Each row is a point. Each copy is the shape, with its points in the same order, stretched, turned, moved and blurred by noise. Say if it was mirrored as well.

Shape:
+2.35, -2.53
+0.33, +2.20
-0.67, +1.62
+0.96, +1.55
+2.65, +0.02
-2.34, -0.13
-1.38, -0.70
-2.44, +1.85
Copy 1, 8 rows:
+3.05, +0.07
-2.03, +1.81
-2.40, +0.97
-0.76, +1.95
+1.68, +2.40
-2.75, -1.61
-1.24, -1.45
-4.16, -0.65
Copy 1 is: only turned
Copy 2:
-0.40, -3.58
+1.22, +0.66
+0.04, +1.16
+0.61, +0.08
+1.10, -2.22
-2.16, +0.80
-2.12, +0.30
-0.45, +2.23
Copy 2 is: only turned
Copy 3 (8 x 2):
+1.66, -3.09
+1.68, +2.43
+0.87, +1.89
+1.97, +1.59
+3.16, -0.40
-1.23, +1.11
-0.35, -0.02
-0.79, +2.87
Copy 3 is: only turned

Shape, 7 rows:
+1.15, +1.68, -1.50, +2.66
-2.09, -1.44, +1.19, +0.90
-2.67, -2.75, +0.42, +1.47
-0.96, -1.56, +2.02, +1.71
+0.07, +1.04, -2.16, -1.54
-0.92, -0.43, -0.50, +1.59
+3.47, -0.58, -2.17, +1.06
Copy 1:
+0.99, +2.10, +0.69, +2.08
+1.69, -2.41, -1.88, -0.56
+1.45, -3.92, -2.02, +0.50
+2.70, -2.46, -0.47, -0.92
-2.98, +1.38, -1.10, -0.45
+0.84, -0.84, -0.87, +0.92
-1.19, -0.14, +3.28, +0.68
Copy 1 is: mirrored
Copy 2:
+3.97, -1.05, +2.60, +0.61
+0.75, -1.80, -1.30, +0.03
+1.14, -3.24, -2.27, -0.56
+2.01, -1.24, -1.77, +0.87
+0.14, -0.15, +2.74, -2.33
+2.04, -1.97, +0.17, -0.15
+4.45, +0.51, +1.54, -2.32
Copy 2 is: mirrored

Shape:
+0.81, -2.08, +0.99, -1.54, +0.59, +1.99
+0.44, +2.41, +2.42, +1.07, +0.72, -0.06
+0.52, -0.38, -0.75, -0.47, +2.21, +1.08
+0.18, +1.01, +0.80, +0.69, -1.59, -2.92
+0.75, +0.47, +2.13, +2.22, +3.01, -0.42
-1.71, -2.79, +1.55, -0.06, -1.17, -3.95
+1.98, +0.16, -0.92, +2.75, +1.14, +3.32
-1.96, -0.96, -0.89, -2.20, -1.65, -4.67
-1.09, +0.18, +0.61, +0.80, -0.18, -2.32
+2.42, -0.25, -0.32, +0.05, +0.95, +0.88
-3.20, -0.66, +0.66, -0.49, -1.25, -2.49
Copy 1, 11 rows:
-2.28, -2.21, -0.34, -2.00, +0.64, +1.11
+0.34, +1.39, +3.57, +0.49, -1.40, +1.26
-0.20, -1.71, -0.89, +0.45, +0.89, +1.46
+2.38, +1.16, +2.12, -0.72, -0.86, -2.36
-0.81, +1.29, +2.36, +2.19, +1.21, +1.14
+0.20, -1.00, +1.44, -1.23, +0.92, -5.00
-1.88, +1.23, -2.01, +0.96, -0.90, +3.24
+3.26, -2.39, +0.67, -1.67, +0.16, -5.34
+1.15, -0.05, +1.69, +0.26, -0.41, -2.29
+0.06, +0.22, -0.80, -0.86, +1.06, +1.69
+0.69, -2.22, +1.68, -0.67, -1.61, -4.10
Copy 1 is: mirrored
Copy 2:
+2.72, -0.87, +2.17, -0.60, +1.43, +0.56
-0.65, +0.42, +2.72, +2.41, -1.83, +0.92
+1.82, +2.16, +1.21, +0.09, +0.68, +0.76
-2.76, -1.13, +1.00, +1.86, -0.78, -1.79
-0.21, +1.39, +2.53, +2.84, +0.51, +1.56
-4.02, -1.98, +1.60, +0.07, +2.86, -1.80
+3.36, +0.90, -0.96, +2.95, -1.12, +3.17
-4.50, -0.30, +1.04, -1.48, +1.63, -3.94
-2.99, -0.02, +1.18, +0.90, +0.34, -0.53
+2.42, +0.56, +0.81, +1.27, -0.17, -0.20
-4.30, -0.58, +1.13, -1.00, +0.82, -0.84
Copy 2 is: only turned

Shape:
+1.22, +0.68, +1.41, +0.12, +0.70, -1.48, -3.46, -2.07, -1.62
+1.86, +0.28, -0.42, +0.49, -0.95, +0.58, +1.11, -2.11, -1.19
+3.05, +2.54, +0.16, +0.26, +0.22, -0.80, +0.35, -0.44, -3.09
-0.04, +0.19, +2.39, -1.55, -4.50, -1.76, +4.65, +1.92, -3.29
-2.48, -0.78, +2.63, -1.37, -0.65, -0.61, +1.53, +3.82, -1.78
-1.14, +2.55, +2.77, -2.71, -0.99, -2.10, +4.92, +1.01, -0.53
+0.66, +2.14, -0.19, -0.52, -0.70, +1.70, -1.82, -1.43, -0.98
-1.76, -2.19, +1.33, -0.81, +1.77, -1.81, +2.08, +3.60, -1.26
+3.29, +2.17, -1.58, +0.79, -0.59, +0.03, -2.57, +0.31, -1.51
+2.55, -0.13, +0.21, -0.48, -0.73, -1.25, -1.54, +0.72, +0.62
-0.18, +2.10, -2.53, +0.30, +0.42, -2.48, -2.25, -1.83, -0.91
+0.43, +2.06, +0.47, +3.08, -0.05, -0.97, -1.10, -0.45, +0.04
Copy 1:
+1.84, +1.88, -1.10, +1.54, -1.39, -0.71, -2.24, -2.08, +1.07
+1.10, +0.21, +0.86, +3.10, +1.93, +0.43, +0.53, -0.64, +1.72
+3.31, +0.84, +0.67, +2.52, +1.83, +1.19, -1.10, -0.59, -0.45
-0.46, +0.97, +6.11, +1.39, -0.32, +1.54, -0.31, +0.85, -2.60
-1.68, +2.85, +1.36, -2.19, -1.19, +2.12, -0.85, +0.65, -2.18
+0.57, +2.61, +3.99, -0.98, +1.89, +0.01, +1.52, -1.62, -4.33
+2.27, +3.16, +0.50, +1.56, +0.26, -0.03, +1.00, -0.16, +2.08
-2.75, +1.87, -0.35, -1.83, +0.77, +1.81, -2.18, -0.92, -1.87
+3.31, +1.24, +0.07, +1.72, +1.70, -0.15, -2.43, +1.13, +2.20
+1.07, +0.91, +1.50, -0.27, +1.28, -0.66, -2.98, -0.74, +2.09
+1.39, +3.10, -0.89, +3.40, +1.15, -2.96, -2.13, -0.54, -0.05
+1.61, +0.21, -1.67, +1.03, -0.13, -1.23, -0.73, +0.69, -0.07
Copy 1 is: mirrored
Copy 2:
+0.82, -0.31, -0.54, +1.08, -0.39, +2.83, -2.25, +0.14, +0.59
-1.00, +0.32, -1.84, +0.59, -1.57, +0.70, -0.13, +0.83, -1.51
+1.62, +0.37, -0.57, +1.23, -2.18, +1.79, -0.73, +0.72, -2.91
-1.80, +2.89, +2.33, -1.34, -4.43, +0.80, +1.50, -2.51, -2.90
-1.65, +0.19, +3.03, -2.69, +0.81, +0.93, +1.40, -2.11, -1.23
-1.41, +0.83, +1.05, -0.89, -1.37, +0.09, +1.35, -4.92, -3.82
+0.26, +1.30, -1.48, +0.77, +1.65, +1.60, -1.15, +1.24, -0.70
-1.29, -2.41, +2.84, -3.11, +0.28, -0.30, +1.45, -2.18, -1.31
+2.03, +0.84, +0.00, +2.14, -0.64, +0.75, -0.72, +2.53, -0.71
+1.34, +0.19, +0.54, +0.81, -1.14, +0.41, +0.69, -0.23, +0.91
+0.38, -0.82, -0.40, +1.91, -0.35, -0.55, -3.33, +0.62, -0.73
-1.01, -1.12, +0.10, +3.20, -0.50, +1.64, -1.17, +0.88, -1.28
Copy 2 is: only turned
Copy 3, 12 rows:
-0.14, -0.21, +1.64, -1.70, +2.66, +2.49, -2.74, -0.67, +0.83
-0.39, +1.36, +0.16, -1.08, -0.77, -0.36, -2.50, -1.49, +0.80
-0.51, +1.78, -0.35, -5.07, +0.53, -0.10, -1.67, -0.09, -0.49
+2.43, +6.04, -2.77, -4.09, -2.76, +0.72, +0.08, -0.09, +0.11
+1.75, +2.61, -2.00, -2.15, -1.18, +3.01, +3.30, +1.05, -0.23
+1.32, +4.97, -2.21, -4.00, +0.33, -0.80, +2.70, +1.25, +1.75
+0.06, -0.14, +2.17, -1.47, +0.13, +0.33, -1.23, -0.90, +2.09
+0.60, +1.95, -4.24, -1.77, -0.19, +2.45, +3.31, +0.89, -1.08
-0.08, -1.93, +0.97, -3.60, +0.09, +0.35, -3.06, +0.30, +0.51
+1.72, -1.63, -1.44, -1.22, -0.21, +0.78, -2.02, +0.58, +1.58
-3.09, +0.38, +1.14, -2.54, +1.07, +2.19, -2.25, +1.19, +2.06
-0.83, +0.76, +1.59, -0.48, +1.84, +0.18, -2.21, +2.83, +0.17
Copy 3 is: mirrored
